Rows are points. The points of each table are mixes of a few directions, plus a little noise. Count the directions of each table, and those that both share. Where both have some left over, give the other angles between the two spaces (their principal angles), to ten degrees, smallest first.
(in the rows, 128 means zero)

First (5 x 2)
[[122  96]
 [125 110]
 [142 199]
 [121  90]
 [131 144]]
Second (5 x 2)
[[ 97 155]
 [140 118]
 [160 100]
 [ 85 165]
 [158 102]]
Directions: first 1, second 1, shared 0; angles 60

First (5 x 4)
[[154 185 179 102]
 [142 116 122 161]
 [ 98 111 109  95]
 [ 85 108  89 140]
 [162 121 141 143]]
Second (6 x 4)
[[116  95 207 149]
 [142 165  40 104]
 [124 118 152 134]
 [125 121 145 133]
 [128 128 128 128]
 [133 142  96 120]]
Directions: first 3, second 1, shared 0; angles 70

First (10 x 8)
[[166 141 249  72 167 133 117 157]
 [109 122  69 156 109 126 133 114]
 [132 129 142 121 133 128 127 131]
 [126 128 123 131 126 128 129 127]
 [108 121  65 157 107 126 134 113]
 [137 131 155 115 137 129 126 134]
 [146 134 184 102 146 130 123 141]
 [122 126 108 137 122 127 130 123]
 [123 126 111 136 123 127 130 124]
 [111 122  74 153 111 126 133 115]]
Second (8 x 8)
[[133 166 155 128 109 148 160 132]
 [114 167 168 100 158 162 130 153]
 [116 130 125 122 137 128 121 137]
 [159  80 115 144 109  89 118 104]
 [101 148 123 114 156 154 119 144]
 [158 107 121 137 155 162 121  92]
 [126  92  79 157  85  77 126 115]
 [117 134 136 122 113 105 129 146]]
Directions: first 1, second 4, shared 1

First (8 x 9)
[[131 162 133 136 184 152 139 181 109]
 [129 145 131 132 155 140 133 153 119]
 [126 105 124 123  91 112 121  93 140]
 [129 138 129 131 144 135 131 143 122]
 [122  55 116 111   7  75 104  14 169]
 [128 120 127 126 115 122 126 116 132]
 [130 155 132 134 173 148 137 170 113]
 [129 144 131 132 154 139 134 152 119]]
Second (8 x 9)
[[101 121 152 123 115 178 155 114 105]
 [169 150  94 138 106 140 141 119 123]
 [ 82 145 152 127 210  79  56  81 189]
 [134 121  98 129 138 137 118 125 125]
 [200 150  80 142  85 121 150 146 120]
 [ 93 101 179 116 129 107 132 159 125]
 [ 90  83 149 113 122 154 146 158  97]
 [156 153 122 137 120 109 127 122 141]]
Directions: first 1, second 4, shared 0; angles 80

First (11 x 12)
[[149 142 126 113 157 163  66  82 138 130  70 105]
 [149 143 128 124 141 145  87  96 130 133  88 109]
 [120 111 120 132  79  85 201 183 120 141 207 144]
 [ 85 115 143 140 161 138 137 134 131  96 123 155]
 [104 101 120 102 139 142 141 144 145 122 156 141]
 [167 180 149 183 119 109  96  90  96 131  62 106]
 [107 114 130 138 109 104 178 165 122 124 174 148]
 [122 106 113  90 134 148 124 133 148 134 148 128]
 [ 82 122 150 149 174 144 124 122 128  89 103 155]
 [185 173 132 156 103 112  95  95 106 150  81  93]
 [140 102  99  83  90 119 160 161 144 158 196 123]]
Second (8 x 12)
[[131 168 120 164  86  80 132 116  99  92 151 112]
 [102 115 125  98 183 141 146 147 144  85 130 175]
 [166 179 134 164 116  92 124 112  99 112  97 123]
 [ 74  63 119  82 146 172 138 150 166 137 174 140]
 [126 101 133 105 150 160 124 135 147 156 115 133]
 [ 95  97 118 118 101 138 130 133 139 138 177 111]
 [200 196 142 180 106  89 110 100  89 142  63 107]
 [130 106 132 114 136 153 121 130 142 161 118 124]]
Directions: first 3, second 3, shared 1; angles 50, 50

First (8 x 18)
[[119 115 140 137 134 143 140 142 113 141 110 188 171 144 133 162 162 151]
 [ 92 111 129 149 121 116 118 156 176 134 140 116 109 156  77 194 142 116]
 [171 149 149  62 161 105 176 131  78 171 121  74 111 139 142 137  98  95]
 [109 111 102 133  95 124 100 143 167  99 121 138 100  87  96 124 121 155]
 [112 142 154 125 159 123 156 136  96 164 165  67 104 140 136 153 107  94]
 [145 122  97 162 101 125  90  99 178  75 102 167 157 136 107 107 153 138]
 [124 137 109 164 132 149 132 100  61  88 133 153 145  37 166  75 111 167]
 [153 138 144  93 121 139 110 118 154 151 131 120 127 184 167  73 130 108]]
Second (10 x 18)
[[ 90 114 148 126  88 199  83 133 154 144 137 203 146 141 144  49 146 173]
 [167 140  97 136 156  67 151 118 111  97 128  60 103 100 157 159 108  98]
 [111 124 155 118 129 145 144 137 125 158 119 150 147 158  64 168 139 125]
 [124 126 128 129 121 138 117 128 133 127 131 138 128 126 140 108 130 137]
 [119 127 154 117 141 127 160 138 117 159 115 132 146 159  48 198 135 111]
 [123 123 107 139  97 157  74 119 151  99 146 153 115  97 226  17 127 165]
 [101 121 161 117 121 162 135 139 131 164 120 169 153 163  63 153 144 135]
 [154 137 109 132 149  84 148 122 115 110 126  80 112 112 140 158 115 105]
 [122 126 128 129 119 141 115 127 134 126 131 141 129 126 143 103 130 139]
 [170 142  95 136 159  60 155 118 109  96 127  53 101  99 156 166 106  94]]
Directions: first 6, second 2, shared 1; angles 40

First (10 x 24)
[[129 128 127 129 128 129 127 125 128 129 128 127 128 127 127 128 129 129
  127 127 127 128 128 128]
 [117 128 156 117 131 117 150 204 128 110 122 158 127 152 147 116 104 116
  156 159 159 136 116 137]
 [146 127  83 145 124 146  93   7 127 156 138  80 130  90  98 147 167 147
   83  78  78 116 147 113]
 [118 128 153 119 130 118 147 195 128 112 123 155 127 149 145 118 106 117
  153 156 156 135 117 136]
 [132 128 117 132 127 132 120  99 128 135 130 117 128 119 121 133 137 133
  117 116 116 125 133 124]
 [122 128 144 122 129 122 140 170 128 118 125 145 128 141 138 121 114 122
  144 145 145 133 121 133]
 [122 128 143 122 129 122 139 168 128 118 125 144 127 141 138 122 115 122
  143 144 144 132 122 133]
 [138 128 102 138 126 138 108  57 128 145 134 100 129 106 110 139 151 139
  102  99  99 120 139 119]
 [134 127 112 134 127 134 116  87 128 138 131 111 128 115 117 134 142 134
  113 111 111 124 135 123]
 [122 128 143 123 129 122 139 168 128 119 125 144 127 140 138 122 115 122
  143 144 144 132 122 133]]
Second (11 x 24)
[[131 151 126 135 136 109 159 126 110 127 122 167 144 119 102 151 115 157
  143 152 113 138 122 112]
 [133 140 132 138 130 118 161 142 115 117 124 167 149 143  99 133 113 162
  143 155 124 136 108 119]
 [118 127 181  72 134 101 130 187 165 138 103 135 122  92 169 143 105 112
  120 173 152 150 137 158]
 [126 104 124 128 118 152  96 123 142 126 138  87 114 144 148 101 144 100
  114  97 142 116 132 141]
 [130 120  98 150 122 150 104  89 118 129 144  97 117 139 127 114 150 113
  122  87 119 111 136 119]
 [126 121 154 111 127 123 137 165 143 121 120 139 135 137 135 121 115 133
  128 152 145 136 116 144]
 [135 138 109 158 128 132 150 112 104 117 136 153 145 151  92 127 128 158
  141 127 115 124 111 109]
 [130 132 118 139 128 130 130 115 119 127 132 130 129 131 118 129 131 133
  131 121 121 125 127 120]
 [122 115 124 116 125 139  91 114 143 140 132  84 104 110 161 122 144  90
  112 100 133 120 150 139]
 [126 108 114 133 120 153  90 106 136 132 140  80 109 135 149 107 150  95
  113  87 133 113 141 135]
 [130 155 129 129 138 102 159 127 112 133 118 168 141 106 108 159 114 154
  141 157 111 140 128 113]]
Directions: first 1, second 3, shared 0; angles 30

First (8 x 32)
[[117 135 103  74 160  68 104 131  51 149 114  83  84 151 108 136 209 142
  167  97 127  87 101 150 126 147 178  33 185  52 193 180]
 [122 129 105 131 117 161 140 152 167 134 128 159 162 129 147 148  85 142
  115 174 126 165 146 131  90 111  70 137 128 155 103 125]
 [146 106 181 171 129 120 136  88 131 116 144  83  79 102 104  82 148  88
  100  74 141  95 118  88 196 154 180 196  96 159 131 107]
 [124 145 115 121 115 151 127 143 146 121 122 175 175 136 148 149  89 145
  137 162 118 158 141 147  96 104  93 121 119 130 102 114]
 [128 145 128 122 117 136 121 132 130 116 122 165 163 135 140 139 106 138
  143 142 118 141 133 148 115 110 120 120 114 118 111 112]
 [120 126  97 126 120 159 141 157 163 140 126 153 157 131 146 152  91 144
  116 176 128 164 145 131  85 114  67 128 138 151 110 133]
 [149 125 197 168 120 117 125  76 120  95 140 113 105 106 109  82 139  90
  120  66 130  94 117 106 204 141 199 193  73 142 118  85]
 [119 116  99 109 144 115 130 144 116 154 126  95  99 135 121 136 158 135
  126 134 136 123 122 124 111 141 119  94 170 117 158 166]]
Second (9 x 32)
[[127 156 123 111 111 142 112 140 126 110 116 187 188 137 150 150  92 150
  155 153 112 150 138 159 101 101 116 105 111 107  98 106]
 [132 162 142 121 105 142 110 127 127  97 118 196 194 134 148 141  86 142
  157 141 109 146 137 160 118  98 131 122  90 109  90  88]
 [148 131 149  84 122 101  63 128  34 121 100 103 123 100 118 118 173 141
  170  75 134  78 110 117 150 161 241  57 131  48 132 130]
 [136 121 140 120 131 115 111 122  98 129 123 102 108 115 118 116 154 124
  134 101 135 104 119 115 147 147 172 115 131 109 138 133]
 [130 102 145 160 143 116 152 105 143 137 146  75  69 121 106  99 156  98
   95 100 141 108 119  98 167 150 137 175 131 163 153 138]
 [118  94  99 134 153 120 156 139 144 166 140  65  66 129 112 124 162 119
   95 133 147 123 123 100 122 152  98 132 175 156 168 175]
 [ 98  97  56 133 156 142 185 165 190 184 144  92  88 151 129 154 131 134
   82 190 141 166 138 118  72 127  11 132 198 184 165 192]
 [131 143 142 133 117 134 123 120 131 110 126 159 155 130 135 129 108 129
  138 129 119 135 132 141 132 114 132 138 103 125 109 104]
 [131 147 156 157 114 140 141 106 159  98 138 173 160 135 136 121  91 116
  126 130 114 143 136 144 145 102 116 177  82 151 101  86]]
Directions: first 3, second 3, shared 2; angles 30

First (8 x 32)
[[101 128 135 115 110 152 156 110 168 102 125 210 104 108  80 130 132 120
  129 140  88 146  99 118 168  81 113 140 180 142 197 124]
 [164 192 143 220 126 152 110 117 170  90  95 149 169  85 150 168 112 130
  109 148 141 188 153 133 106 124 112  92 156 148 129  89]
 [106 113 131 128 163 134 150 149 135 133 140 152  90 114 105 100 131 116
  115 134 139 138 107 136 151 116 156 118 134 137 117 156]
 [137 111  97  79 116  86 133 143  74 152 125  75 112 172 139  84 132 122
  111 120 136  70 138  97 115 127 118 111  70 120 106 119]
 [ 74  64 131  72 174 128 159 155 116 161 172 144  66 135  88  84 143 118
  139 118 131 109  85 149 170 128 179 155 127 121 114 196]
 [126 111 157 131 126 147  82 103 135 143 155  90 186 133 161 199 129 159
  193 103 124 140 140 177 107 196 144 195 144  97 113 153]
 [172 178 128 188 114 128 103 120 135 108  98 104 172 116 166 156 115 134
  112 137 145 151 163 122  91 138 105  96 121 136 113  86]
 [142 127 101  90  95  97 131 126  93 134 114  99 126 163 135 104 130 125
  114 125 119  83 140  92 116 115  98 116  92 124 135 100]]
Second (9 x 32)
[[ 99 108  72  80 127 112 163 114 131 160 125 137 102 150  92  95 137 110
  112 168  74  79 129 107 147 117 136 131 167 129 175 106]
 [113 106 135  68  93 118 150 131 110 111 132 164  90 146  97  99 136 124
  129 104 115 106  96  96 156  78  97 136 103 129 163 136]
 [142 129 181 126 104 135 114 142 113  89 133 146 123 122 137 136 126 140
  142  77 165 154 104 123 131 102  99 131  77 128 113 152]
 [162 149 203 177 121 147  87 147 120  83 132 124 153 103 168 165 118 150
  149  70 196 188 119 147 109 131 110 126  71 127  75 158]
 [108 112  96  88 120 117 153 120 126 143 127 140 105 145 101 102 135 117
  119 147  93  94 123 109 145 112 127 131 147 129 163 117]
 [104 120  54 115 154 116 154 109 145 180 122 112 125 141 108 109 133 110
  108 196  71  84 154 127 130 153 162 126 195 128 159  95]
 [175 161 222 207 129 155  70 151 122  75 132 114 170  91 187 183 113 157
  154  60 218 210 125 161  96 145 113 123  62 126  50 164]
 [123 129 106 132 140 126 132 122 135 145 126 118 132 129 127 127 128 123
  122 151 113 118 140 132 125 142 142 126 151 128 132 117]
 [125 138  84 159 164 128 128 116 149 167 123  97 150 124 137 136 126 121
  117 178 106 119 162 148 111 173 165 122 179 127 122 106]]
Directions: first 4, second 2, shared 1; angles 90

First (8 x 32)
[[141 112 115 113 133 115 101 152 142 121 100 111 102 143 143 145 120  71
  137  79 129 138 126 106 137 125 132 155 150 145 131 136]
 [118 130 117 113 120 121 138 152 121  96 117 139  83 139 125 130 132 115
  117 142 134 164 134  98  90 129 153 108 136 118 111 127]
 [198 130 117 103  96 164 143 128 126 151 163 206 163  96 175 138 150 126
  110 136  70  91 111 172 108 178 155 142 121 166 112 164]
 [130 113 128 105 144 110  94 149 144 107 106 108  93 150 131 146 125  70
  132  71 134 126 121  90 145 106 117 159 157 126 151 125]
 [101 141 101 164 131 146 162 115 117 175 188 114 164 141  79 152 134 129
  145 138 124 145 106 132 160  90 116 149 123 131 133 135]
 [159 120 171  97 133 119  94 118 140  94  95 150 122 107 169 103 130 144
  108 118 121  75 139 140 122 157 116 119 127 117 146 118]
 [ 81 129 140 122 150 106 121 136 127  85 118  99  81 156  90 129 128 119
  123 123 159 148 129  75 128  85 112 119 144  85 152 102]
 [ 96 149 134 211 118 143 170  75 106 193 137  98 218  92 109  80 107 249
  150 216 151 136 156 211 135 153 121  73  66 135  91 120]]
Second (8 x 32)
[[160 123 127 109 108 148 132 131 139 145 133 167 144  97 163 141 131 125
  133 145  91 122 123 152 121 143 130 134 128 157 109 157]
 [145 134 129  72  99 170 158 105  99 132 161 211 159  74 169 170 130 147
  107 186  80 151  85 110 162 142 131 133 110 156  93 173]
 [128 146 105 155 124 121 154 136  97 113 142 130 117 158 103  95 143 149
  100 127 154 131 141 137  79 167 183  99 114 110 122 104]
 [ 97 139 136 154 146 131 138 103 120 147 163 107 157 137  88 128 130 151
  135 131 139 113 116 129 167  95  97 139 119 107 155 113]
 [113 119 120 163 154  73  92 169 147  90  64  49  60 192 101  83 122  94
  133  65 190 132 178 118  70 135 154 110 151  97 147  80]
 [168 113 135 139 118 139 109 138 181 171 123 127 152 106 156 130 130 111
  165 119  89  89 143 191 116 121 100 148 143 160 132 150]
 [144 114 131  70 111 132 116 141 127 101  93 163 101  99 181 156 115 103
  120 140 108 162 116  92 133 140 135 129 135 152  98 158]
 [ 67 137 141 161 165 109 126 104 115 123 144  70 133 162  63 121 122 144
  132 110 173 126 123  97 175  80  94 134 126  83 170  90]]
Directions: first 5, second 4, shared 2; angles 40, 70
